Rows are points. The points of each table are mixes of a few directions, plus a little noise. How many directions does each table use, and how many do they share? Where both have some left over, give the other angles between the two spaces (their principal angles), to ten degrees, smallest first.
In the rows, 128 means zero.

First:
[[127 128]
 [177 126]
 [151 126]
 [  7 134]
 [112 129]
 [166 126]
 [154 126]]
Second (4 x 2):
[[ 64 133]
 [165 127]
 [ 89 128]
 [197 126]]
Directions: first 1, second 1, shared 1

First, 6 rows:
[[ 95 128 126]
 [199 125 127]
 [ 85 101 105]
 [169 129 128]
 [186 120 122]
 [ 31 162 154]]
Second:
[[146 112 115]
 [178  82  94]
 [134 121 124]
 [136 120 122]
 [ 49 204 186]]
Directions: first 2, second 1, shared 1

First:
[[ 82 144  35  95]
 [119 137 153 129]
 [155  71  19 156]
 [121 135 172 137]
 [157 144 177 106]
 [120 154 176 112]
 [148 117 135 136]
 [121 121 156 153]]
Second, 6 rows:
[[165 133 134 103]
 [152 131 104 102]
 [159  97 133 158]
 [  7 163 182 161]
 [162 136 119  93]
 [124 108  96 148]]
Directions: first 3, second 3, shared 3

First:
[[108 148 123 179 213 106]
 [124 102 146 156  41 155]
 [114  95 108 144 166 116]
 [133 156 142 132 113 133]
 [144 106 113  84 144 100]
 [ 98  89  98 148 160 147]
 [157 142 134  93 165  78]
 [129 151 118 100 147 142]
 [143 159 166 113   7 173]]
Second (7 x 6):
[[114  87 133 189 127 105]
 [136  91 144 148  75 108]
 [113 124 106 118 140 160]
 [122 128 119 120 134 143]
 [159 148 161 130 109  79]
 [125 111 139 169 131 100]
 [128 206  92  23 178 201]]
Directions: first 4, second 3, shared 3

First:
[[132  90 117 121  92 164 108 161]
 [164 128 121 107 164 119 164 158]
 [115 130 104 148  94 146 121 121]
 [100  89 245 167 136  78 108  76]
 [141 129 108 179  94 142 143 133]
 [135 129 114  83 166 112 160 130]
 [124 173 142 142 134 134  77 128]
 [119 152 116 178 106 125 135 102]
 [117 130  85  25 168 134 138 142]]
Second (7 x 8):
[[143 141 138 108 103 121 133 135]
 [ 75  63  80 220 249 170  91  99]
 [145 152 147  93  86 113 142 139]
 [125 125 123 134 134 130 125 127]
 [117 114 117 147 154 138 120 120]
 [154 161 152  81  69 109 146 145]
 [138 143 139 109 105 120 135 136]]
Directions: first 5, second 1, shared 0; angles 80

First:
[[104 176 106 142 130  82 161  90 103 122 167]
 [155  53  69 128 124 127 125 178  84 154  45]
 [163  91 142  83 144 156 122 154 153 128 145]
 [181  76 113 136  95 131 159 145 109 173 104]
 [ 90 143 146 102 174 159  68 141 160  85 119]
 [115 195 188 163  95 141 133  77 162 131 166]
 [127 157 124  87 157 153 123 121 147 137 144]
 [ 91 134 132 185 107  74 133 114 103  90 138]]
Second:
[[135 117 134 134 132 119 111 140 122 147 131]
 [120 138 122 123 125 137 143 117 133 110 127]
 [168  70 163 157 145  88  44 187  94 224 134]
 [139 114 136 136 131 117 106 145 121 152 130]
 [120 140 122 121 124 136 146 113 135 108 127]
 [ 78 202  86  90 107 180 234  52 170   7 120]
 [148  97 147 143 137 107  83 163 110 178 131]
 [115 147 119 118 122 140 156 108 139  96 126]]
Directions: first 5, second 1, shared 0; angles 60
